Rows are points. The points of each table are mixes of a few directions, plus a little noise. How many directions does each table use, and how many do they share? Where both have some left over, give the other angles between the two spaces (their principal angles), to ten degrees, smallest first.

First:
[[ 20.4  -8.4  24.0]
 [  0.4  -0.2   0.7]
 [-27.5  11.8 -33.0]
 [ 12.2  -5.7  14.4]
 [ -5.8   2.4  -6.9]]
Second (6 x 3):
[[ -6.8  -3.2  21.5]
 [  9.8  -4.3  11.6]
 [  1.7   5.8 -32.2]
 [-13.8   2.2   4.9]
 [  6.3  -6.8  29.2]
 [  2.3   6.2 -34.9]]
Directions: first 1, second 2, shared 1

First (6 x 6):
[[  6.0  -5.4 -13.5  35.9  -5.0  -3.6]
 [ 15.4   5.1  11.2  -1.1   1.4   8.1]
 [-15.3 -17.4  25.7  -7.0 -19.6  14.4]
 [  5.1  20.3 -31.2  -3.0  21.1 -13.1]
 [-13.9 -22.7  10.6   0.1  -7.3 -20.5]
 [  2.2  19.6  -2.6 -24.3   9.0  15.1]]
Second:
[[ 33.3 -10.7 -22.1 -12.5 -14.9  -9.7]
 [-23.3 -18.5  -1.8  -3.5 -23.0   6.7]
 [ -7.6 -18.6 -10.9  -5.9   8.2   9.8]
 [  6.3 -10.2  -9.4  -6.5 -18.2  -3.0]
 [ -0.6  -6.7  -5.4  -2.4  10.1   4.6]
 [  2.7  -1.3  -1.2  -1.7 -14.9  -3.9]
 [-14.0  25.9  23.6  15.5  33.6   4.0]
 [  3.3  39.9  27.1  16.9  19.1  -8.7]]
Directions: first 4, second 3, shared 1; angles 70, 80

First:
[[  7.4  23.9  24.7 -25.6 -18.1 -15.2 -18.7  -6.0 -20.5]
 [  2.9   7.9   8.6  -8.7  -6.7  -4.9  -6.3  -2.2  -7.0]
 [ -6.2 -19.9 -20.7  20.7  14.8  12.4  15.0   4.8  16.7]
 [  5.3  18.1  19.3 -19.3 -13.9 -11.3 -14.4  -5.0 -15.7]
 [ -5.5 -15.6 -16.8  17.2  12.6  10.4  12.2   4.4  13.5]
 [  0.2   0.4   0.2  -0.6   0.0  -0.2  -0.3   0.0  -1.0]
 [ -6.7 -23.1 -24.0  24.8  17.3  14.7  17.6   5.9  19.8]
 [ -6.5 -20.2 -21.3  21.8  15.3  12.6  15.4   4.6  17.5]
 [  9.0  27.6  29.3 -29.8 -21.0 -18.0 -21.6  -6.6 -24.1]]
Second (7 x 9):
[[  0.3   2.1   1.7  -1.7  -1.0  -1.0  -0.9  -0.3  -1.3]
 [  6.4  18.9  19.6 -19.9 -14.9 -12.0 -14.7  -4.5 -16.5]
 [ -8.0 -24.6 -26.1  26.1  18.9  15.7  19.1   6.8  21.3]
 [ -7.9 -24.7 -26.1  26.8  18.9  16.7  18.9   6.3  21.7]
 [ -0.9  -2.8  -3.5   3.4   2.4   2.4   2.1   1.0   2.8]
 [  0.1  -0.1   0.4  -0.7  -0.1  -0.3  -0.5   0.4  -0.6]
 [ 10.4  31.6  33.1 -33.6 -24.0 -20.4 -24.3  -7.5 -27.7]]
Directions: first 1, second 1, shared 1

First:
[[-21.3  -9.8  -6.8  14.9   3.4  -5.8  -7.0  39.5   1.2   4.7  27.1  -0.8]
 [ -1.4  -1.6  -2.3   4.9  -0.2   0.6  -1.9   5.1   0.4   0.1   3.9  -0.5]
 [ -2.1   7.4  13.2 -27.3   4.1  -4.5   9.6 -18.1  -1.6   1.9 -17.3   3.3]
 [ -0.7   3.7   6.1 -12.4   1.3  -2.3   4.4  -8.5  -0.8   1.0  -8.5   1.4]
 [ 21.9   3.4  -3.6   7.6  -6.3   9.5  -1.1 -23.1   0.3  -5.7 -12.4  -1.7]
 [ 20.3  12.1  11.7 -23.8  -1.9   4.2  10.4 -45.7  -1.9  -3.8 -33.2   2.0]
 [ 29.1   9.3   3.1  -6.1  -6.3   9.8   4.8 -43.3  -0.9  -7.2 -27.9  -0.2]
 [-29.4 -17.2 -15.7  33.0   3.0  -6.6 -14.0  64.9   2.6   5.6  46.9  -2.6]
 [ 10.5   8.9  10.3 -21.5   0.0   0.8   8.7 -30.8  -1.7  -1.2 -23.8   2.0]
 [-10.1  -9.0  -9.7  20.4   0.1  -1.1  -8.1  29.8   1.3   1.1  23.0  -1.9]
 [-16.5  -8.1  -5.9  11.9   2.5  -4.6  -5.4  31.4   1.3   3.8  21.7  -0.7]]
Second, 8 rows:
[[  6.1  12.8   7.3   5.5  25.1   6.3  24.1  17.0  30.2  -1.1  -7.7  10.4]
 [  7.7   1.8   5.4  12.2   8.8   1.9  24.5  25.1   2.1 -15.3  -5.6  12.5]
 [ -1.5 -20.8   0.7  16.7 -11.6 -15.7   2.7   0.9 -20.4 -23.7  -0.2   1.8]
 [-10.7 -13.5   2.7   5.5   8.2 -19.4 -13.6 -30.9  19.5   0.4   0.4 -11.2]
 [ -3.1   0.3 -11.8 -18.5 -28.6   7.9 -27.2 -10.8 -34.8  13.8   9.6 -10.3]
 [ -9.9   3.7  -8.7 -23.3 -12.5   2.6 -36.2 -34.0  -3.1  28.5   8.9 -18.7]
 [  0.2  13.7  -2.4 -14.7   2.4  11.5  -7.6  -4.1   8.0  18.4   2.0  -3.5]
 [ 10.8   2.4   6.0  15.6   7.9   5.7  32.9  36.9  -2.4 -20.7  -7.9  18.2]]
Directions: first 2, second 3, shared 0; angles 70, 80

First:
[[ -9.9   2.0  14.1   4.0  -6.0  -4.3 -12.5  -1.8  10.2  26.0  -6.8  22.5
    8.9  10.0]
 [  8.1  -0.3  -8.0  -1.0   4.2   2.2   9.1   4.1  -3.7 -17.8   2.4 -14.0
   -2.5  -6.7]
 [ -2.3   0.2   0.8  -1.0   2.0  -1.1   9.2  -3.9   5.5   2.4  -6.9   3.9
   14.7  -5.2]
 [  1.1  13.0  12.8   6.3 -11.2  -1.9 -22.5  12.2  12.8  24.6  -6.4  22.7
    3.4  17.5]
 [-10.4 -29.4  -6.3   8.6  13.3  -5.3   4.5 -11.4 -13.1 -23.9  17.3 -24.3
  -12.8 -14.4]
 [ -6.9  -2.6  14.9  14.2  -8.7  -5.9 -34.1   8.0   4.5  19.8   7.0  15.7
  -12.9  18.7]
 [ -5.6 -11.6  -2.1   3.1   9.6  -3.8  15.5  -7.4   4.4 -10.2  -4.2  -5.9
   18.4 -15.6]
 [-16.7 -34.2  -9.4   0.8  17.1  -2.4  14.9 -24.3 -20.8 -23.5  18.6 -27.4
  -15.1 -18.6]
 [ 52.6  43.0 -21.9 -12.1  -9.3  15.3  10.1  43.1   1.8 -36.7  -7.4 -21.3
   -8.4   2.2]
 [ -9.3  20.1   6.9 -22.5 -10.9   8.2   6.3 -18.0  -1.7  40.0 -13.1  27.8
    4.4  13.4]]
Second, 10 rows:
[[  3.5   6.8  -6.7  -4.2 -11.5  -8.2 -14.6 -15.0   0.0  -6.6   7.7   1.1
    3.2 -14.4]
 [-10.5  -6.6  -1.6 -10.5   2.0  -6.4  -9.3 -16.5 -18.4  -6.6   7.8  -1.7
    0.1  -5.5]
 [-13.1 -17.6  -5.8  -7.1  22.9   4.7  52.7 -16.3   1.1  -8.7 -16.3 -10.5
   29.7 -21.3]
 [-10.9 -13.6  -1.0  -1.7  18.0   6.4  44.9  -9.2   6.7   2.2 -16.3  -4.2
   22.1 -11.4]
 [-31.4 -21.8  10.2  -9.2  15.8   1.8  19.1 -23.4 -13.4  20.2  -5.4   8.1
    7.0   4.1]
 [ 31.7  28.2  -5.4  11.8 -27.8  -4.4 -40.9  22.4  15.9  -7.4  11.3   2.1
  -17.5   4.1]
 [  6.6  -7.2   1.0   4.4  19.4  10.8  21.2  31.2  -5.6 -15.0  -8.5 -15.5
   -3.1  14.0]
 [-13.8  -9.2  11.0  -3.3   5.6   1.0 -16.4   4.4 -20.7  10.2   6.3   4.6
  -18.0  23.1]
 [ 30.9  28.4  -4.6  15.2 -27.3  -1.6 -27.6  20.7  27.7   1.5   4.6   6.3
  -10.8   1.3]
 [  6.8  12.5   2.3   4.4 -17.7  -4.2 -29.1   1.3   6.2  10.1   8.6  10.2
  -12.5   6.1]]
Directions: first 4, second 4, shared 2; angles 40, 90

First, 8 rows:
[[-20.2 -14.1  22.5  -3.4  -5.3 -11.2 -10.2  -8.6 -34.9  14.1  -9.4  -1.8
  -21.6  -1.0  16.3 -31.8  41.5 -16.7 -36.5 -36.0]
 [  1.0  -8.0  -3.3 -10.1   1.2   1.9   4.3  14.3  -0.8  -6.1   5.7   0.6
   -1.7   4.8   1.8  -5.2  -4.3  -1.0  -0.9   1.0]
 [-14.2   6.7  12.8   9.2   5.6   2.7 -12.1  -0.1   3.4  14.7  -6.4 -24.8
   -0.9 -15.7  -3.7  -8.4   5.0   5.7  -6.1 -20.2]
 [ 14.1   1.9 -27.4  -0.5  -4.8  -5.1  24.0  16.9  18.2 -26.4  11.7  36.2
    6.5  33.3  -0.9  15.5 -20.3   0.9  -1.5  28.5]
 [ 14.2 -14.5  -2.8 -27.5   6.9  17.3  -0.6  19.9   2.2  -7.0  12.8 -22.4
    6.3 -15.0  -4.1   3.9 -24.0   6.1  35.5  15.1]
 [-15.3   5.4   8.6  12.9  -0.3  -5.6  -6.1  -5.1  -2.7  10.4  -7.4  -4.6
   -6.0  -1.4   1.7 -10.5  15.1  -1.3 -21.1 -20.2]
 [ -4.3  25.8 -16.0  27.6   2.4  -2.9   9.2   8.4  36.6  -4.6  -0.6   8.3
   11.5  15.1 -12.8  15.6 -19.5  14.0  -7.8   6.5]
 [ 25.0  -1.8   6.4 -10.1  -6.2   1.7 -10.5 -45.9 -22.5   3.9  -6.4   8.0
    5.5 -19.8   2.2  20.0   5.9  -7.6  38.1  26.1]]
Second, 9 rows:
[[  1.4 -17.3  23.5 -25.4   6.1  14.2 -22.6  -8.8 -24.6  17.2  -2.8 -41.8
   -4.1 -39.9   1.8 -11.2   6.8  -1.7  28.8 -11.1]
 [-31.1  14.5 -15.1  13.9 -13.1  -9.3  20.3  15.9  27.6   5.4  -0.5 -19.8
    9.0  28.8 -15.4   5.0 -10.2  16.6 -11.9   1.5]
 [-16.9   8.1  -9.8  15.5   4.3  -6.8  11.6  32.2  23.2  -3.5   2.3  10.7
   -2.9  22.9  -3.8  -9.7  -3.9   5.6 -32.0 -16.5]
 [  7.1  19.1  12.3  28.4   2.2   3.4 -20.6 -39.9  -3.0   0.6  -6.9  -4.6
    2.5 -21.9   5.0   7.3   7.0  -2.9  -8.5  -5.0]
 [ 15.0  -6.8   1.8  -8.0  -3.3  -5.3  -1.5 -18.5 -18.2  -1.3  -3.6  25.1
   -3.2  -0.5   6.6   4.1  11.4 -10.1   8.5  10.4]
 [-18.9  10.9  -3.7  13.3   7.8   9.8   0.9  31.8  30.8  -1.7   7.6 -36.4
    5.2  -1.4  -9.5  -7.0 -20.5  15.5 -14.3 -16.8]
 [ 10.1 -10.0 -13.3 -14.1 -17.7 -21.5  21.8 -16.3 -18.9  -2.3  -6.1  55.5
   -2.9  33.5   4.4  11.5  16.9 -12.6   6.8  26.6]
 [ 15.7   1.2   0.4   0.3   9.0  14.9  -9.0   3.1   6.2 -13.6   9.6 -11.5
    4.2 -17.1   2.6   4.1 -17.8   1.5   9.0   4.9]
 [ 17.0 -19.8   3.8 -23.8   3.2  -0.5  -1.4   0.8 -22.6  -1.0   0.5  22.9
   -7.8  -4.2   8.2  -5.0   9.7 -11.8  13.5   4.9]]
Directions: first 4, second 5, shared 3; angles 30

First, 8 rows:
[[  9.6  -1.1  14.1  33.7 -25.1  10.9 -11.7  -7.7   1.0 -12.9   7.5 -27.2
   23.6  23.1  -8.3  -7.6  18.7 -22.6   1.6 -15.8  11.2 -15.4   1.6  -0.4
   -4.8 -20.2   7.0 -36.8 -25.6 -27.8  -3.5 -19.2]
 [-25.2 -26.3  -3.7  56.7 -25.2   6.4  14.3  -6.4  13.3  13.6  -9.8  12.4
    3.8  39.6  23.2  25.9  -9.4 -31.9   4.2  -7.9  -0.3 -29.4  -0.9  -2.7
    9.1  11.8   2.4 -20.1  -0.3  22.7   9.4  20.9]
 [ -9.1  -7.3  -3.7  10.5  -2.9  -0.1   6.3  -0.4   3.7   6.3  -4.0   8.3
   -3.1   7.4   8.3   8.9  -6.0  -5.2   0.9   0.6  -2.0  -5.8  -0.6  -0.7
    3.4   7.1  -0.6   0.7   4.5  11.5   3.3   9.4]
 [  8.3  -1.4  12.7  31.3 -23.0   9.9 -10.4  -7.1   1.2 -11.6   6.6 -24.2
   21.6  21.5  -7.2  -6.5  16.7 -20.8   1.5 -14.4  10.0 -14.5   1.5  -0.4
   -4.1 -18.2   6.4 -33.6 -23.0 -24.9  -3.0 -17.0]
 [  5.5  10.4  -4.7 -36.2  20.5  -7.2  -0.4   5.8  -5.6   0.3   0.5   7.1
  -11.8 -25.2  -5.3  -6.8  -4.6  21.9  -2.2   9.8  -4.8  18.0  -0.3   1.3
   -1.4   4.3  -4.0  23.7  11.1   3.4  -2.0   0.5]
 [-12.0   0.3 -16.5 -36.3  27.7 -12.4  13.8   8.6  -0.6  15.3  -9.1  31.4
  -26.9 -25.0  10.5   9.7 -21.8  24.4  -1.8  17.7 -12.7  16.6  -1.9   0.4
    5.8  23.6  -8.0  41.2  29.2  32.8   4.3  22.7]
 [ 21.1  24.0   0.7 -58.5  28.2  -8.2 -10.7   7.6 -12.3  -9.8   7.4  -5.9
   -8.4 -40.7 -19.5 -21.9   4.7  33.5  -4.2  10.3  -1.9  29.9   0.7   2.7
   -7.1  -6.7  -3.6  25.8   5.4 -15.2  -7.8 -15.1]
 [  1.9   1.2   1.0  -1.1  -0.1   0.1  -1.3   0.0  -0.7  -1.3   1.0  -2.2
    1.1  -0.7  -1.7  -1.7   1.6   0.5  -0.2  -0.5   0.7   0.6   0.2   0.1
   -0.7  -1.7   0.3  -1.1  -1.3  -2.7  -0.7  -2.1]]
Second:
[[  1.3   1.5  -4.5  27.9  -2.3   2.5   0.1   2.7   6.5   7.0 -15.5   1.9
    0.7  20.3  -4.8   8.4  -1.9   2.7 -13.5  -8.4   4.3 -14.9   8.5  -3.0
   -1.9   1.2   5.1  -1.8  -0.9  15.3  -4.5   1.4]
 [  6.9   6.8  -4.6  19.0   3.6   1.1  -3.2   4.3   4.5   5.5 -15.7  -0.2
   -0.1  14.2 -10.8   4.0   0.1  10.5 -16.0  -8.0   4.8 -10.0   9.5  -2.6
   -4.1  -0.9   4.6   3.3  -0.2  12.7  -6.8  -2.5]
 [  6.1  11.0 -10.2  -1.6  17.4  -4.2   0.0   8.9   3.0   9.9 -18.6  10.2
  -10.7  -0.1 -10.0   4.1  -7.6  24.4 -18.2  -0.5  -0.6  -0.3   8.9  -2.0
   -3.2   6.5   1.8  22.2  10.9  22.5  -6.7   2.3]
 [  3.8  -3.0  18.7 -32.6 -13.7   2.4  -8.7 -10.0 -11.8 -24.0  36.2 -23.0
   14.4 -24.1   4.0 -22.0  17.3 -22.1  28.0   6.1  -0.2  18.5 -15.0   5.5
    0.5 -15.9  -4.7 -22.7 -16.9 -49.7   6.1 -16.1]
 [  2.6  -3.4  20.6 -54.1  -9.9  -0.9  -7.6 -11.3 -16.5 -27.4  45.9 -21.9
   12.0 -39.9   7.8 -27.0  16.6 -21.2  36.2  12.9  -4.0  29.6 -20.2   7.6
    1.5 -15.1  -8.7 -18.3 -13.8 -58.2   9.0 -14.9]
 [ -7.6  -2.3 -15.1  33.6   6.5  -0.8   9.0   6.6  11.4  20.7 -29.1  19.7
  -10.9  25.0   1.2  21.3 -14.4  11.3 -20.3  -5.6  -0.2 -18.9  10.9  -4.5
    1.6  14.5   3.7  14.7  13.2  42.1  -2.6  15.9]
 [-28.1 -24.4  -0.7 -17.9  -8.3  -4.0  16.6  -7.1  -1.0   2.6  18.4  17.7
   -7.9 -13.9  32.7   9.4 -11.7 -24.0  28.3  15.9 -12.7   8.6 -16.7   2.8
   12.6  16.4  -9.9   0.3  11.1   1.5  17.8  23.2]
 [ 25.0  20.9   7.0 -16.4   8.0   1.3 -16.0   3.1  -6.8 -12.1   2.5 -20.0
    7.7 -10.9 -24.6 -19.5  14.7  17.1  -9.9  -4.7   6.9   8.9   5.3   0.8
   -9.7 -17.1   4.2  -0.3 -11.0 -22.1 -11.2 -23.7]
 [-10.1  -6.9 -10.9  41.6  -2.1   1.9   8.8   3.4  11.3  18.3 -25.1  16.0
   -5.4  30.4   4.1  21.3 -11.7   0.3 -15.2  -7.6   1.2 -22.4   8.7  -4.5
    2.1  11.8   4.2   4.3   7.9  35.3  -0.9  14.4]]
Directions: first 2, second 3, shared 2

First:
[[  8.3  20.4  -3.7  18.7  -3.2  -0.7  -4.3  -0.7   5.6  -0.1  -6.8   7.7
   10.0   2.8   8.5  -9.4  12.7  -1.8   3.1  -8.7  -9.5   3.8 -11.2   1.3
  -19.9 -17.9   7.2  -7.1   2.4  -0.9   9.3  12.7]
 [ 12.5 -36.8 -27.2  -8.7 -13.7  19.4 -10.8  11.6  23.7   5.5 -14.0   8.1
    2.0 -36.0   0.9  22.3  -5.1   7.4   1.1  -4.9  22.6  13.2  34.7  -5.9
   10.6  14.5 -21.6   5.8  -4.3   5.3 -19.6   9.6]
 [  8.4  -1.7 -11.4   6.9  -6.2   6.5  -6.3   3.3  10.9   1.9  -8.8   6.6
    5.7 -10.7   4.9   2.7   5.0   1.2   2.1  -6.2   2.3   6.5   5.6  -1.1
   -6.7  -4.3  -3.8  -2.0   0.1   1.3  -1.8  10.0]
 [  0.9 -34.4 -11.9 -18.2  -5.3  10.6  -2.2   6.1   8.7   3.5  -2.2  -1.0
   -5.8 -20.9  -5.4  19.2 -11.8   5.0  -1.6   3.0  19.3   4.3  26.7  -4.2
   20.1  20.4 -16.8   8.5  -4.4   3.1 -17.2  -4.3]
 [-11.6 -21.1   7.7 -21.9   5.9  -2.0   6.9  -0.9 -10.0  -0.7  10.7 -10.4
  -12.3   0.9 -10.4   8.7 -14.7   1.6  -4.3  11.4   9.4  -6.9   9.3  -1.4
   23.6  20.2  -5.7   8.2  -2.4  -0.1  -8.7 -17.2]
 [  3.3 -29.3 -13.4 -13.1  -6.2  11.3  -4.0   6.7  11.6   3.1  -4.6   1.4
   -3.3 -21.4  -3.1  16.7  -8.3   4.9  -0.3   0.1  17.0   5.7  24.3  -3.6
   14.9  15.4 -15.5   6.2  -3.6   3.3 -15.0  -0.1]
 [ 12.7  43.6  -1.8  35.4  -3.6  -4.0  -6.9  -2.3   6.2  -1.3 -10.2  12.7
   17.6  11.4  15.1 -21.8  23.4  -5.1   5.5 -14.8 -22.0   4.9 -26.3   3.0
  -38.6 -34.9  16.7 -14.5   5.4  -2.1  20.6  21.7]
 [-16.6  46.2  35.5  10.0  17.9 -25.1  13.7 -14.5 -31.4  -7.4  18.3 -10.7
   -2.7  46.1  -1.4 -28.8   6.0  -9.5  -2.1   7.4 -29.0 -17.7 -43.8   7.3
  -12.3 -17.2  27.4  -7.3   5.5  -6.9  25.0 -13.2]
 [ 16.7   7.1 -18.4  18.8 -10.6   9.4 -10.8   5.2  19.4   2.7 -15.7  13.9
   13.2 -15.1  10.6  -0.6  12.4   1.3   4.5 -13.7  -0.5  12.4   4.2  -1.6
  -19.4 -14.8  -1.9  -6.1   1.5   2.1   1.1  21.0]
 [-34.2   5.5  44.5 -28.0  25.2 -25.3  23.6 -14.4 -44.3  -6.8  33.6 -27.2
  -23.4  41.9 -18.9  -9.6 -19.6  -5.4  -8.6  25.5  -9.5 -26.7 -22.1   4.8
   27.8  18.1  14.0   7.5   1.0  -5.4   6.5 -40.5]]
Second, 8 rows:
[[ -0.5   1.2 -15.7   8.7  -1.0  31.5  -1.7   4.9  -5.8  -3.2  -6.6  16.9
   -9.2   7.8  -6.2  -6.0   5.3  -7.9  15.4 -16.9  12.8   0.3   3.5 -17.1
    5.1  12.2  -6.4   5.6  -4.3  -4.3   3.1  -6.4]
 [  9.6  14.8 -22.1   9.9 -23.9   3.8 -18.5  -6.5 -19.3  -5.2 -12.0   2.0
    9.6  -6.7   9.8   6.4   6.7  -1.6  22.1 -18.3  16.8  10.6 -14.6   5.1
    2.1  -6.5 -23.8  15.8   1.0  -9.9   8.3  -6.7]
 [  0.5  14.9   4.1   5.4   1.4 -10.2  -4.4  -8.8 -17.6 -19.7   1.5 -16.6
    6.7  -2.1   5.9  -6.0  -7.1   6.2   8.2  -8.4  12.6   6.8 -12.8  20.0
    5.4 -14.1  -7.8   9.7  -7.0   0.5   5.7 -18.7]
 [ -7.6   0.3   2.2  -0.4   6.6   9.9   4.9   3.5 -30.5  -2.2  -4.3   5.4
   -2.4   4.8 -15.6   4.2  -6.2   3.6  11.4 -11.2  13.2  -1.2   0.6  -8.3
   13.4  14.0  -4.3  14.5  -5.2  -4.2   0.3 -16.4]
 [ -0.4  11.6  22.8   8.9  11.4 -40.8  -4.3   1.4   3.0  12.6 -42.1 -11.6
   39.4 -29.9 -16.0   9.2  11.0  17.5 -27.9  -0.7   8.0  15.6   6.6   5.3
  -16.7 -22.3  -0.5   6.7  30.2  15.1   6.4  15.9]
 [ -3.2 -30.4  -1.0 -28.2  -8.9   3.9  13.1   4.6  10.1  20.2  38.9   9.3
  -27.2  17.6   6.2  13.8 -10.4  -8.4  -3.5  30.3 -34.7 -22.7   5.7  -9.8
    6.8  26.8  15.7 -17.3 -10.9 -10.3 -17.2  12.4]
 [ 10.9 -31.8  -6.5  -6.6   9.1  29.4  19.6  16.4  44.9   1.1  45.6  18.4
  -29.0  10.1  18.5  -6.6 -14.6  -1.6  -2.9  18.3 -41.0 -14.8  21.5  -1.6
  -11.4   9.6  36.1 -37.6 -36.3   2.5 -24.8  25.0]
 [ -9.5  19.5  16.6   2.1   5.5 -27.6  -8.8 -15.3  15.3  -3.8 -21.0 -23.8
   12.3  -1.4  -2.8 -15.1  15.0  -7.3 -22.9   6.9  12.4   5.0 -10.2   6.5
   -4.7 -19.6  -9.0   2.8  32.8  10.5  18.1  -5.0]]
Directions: first 2, second 6, shared 1; angles 60
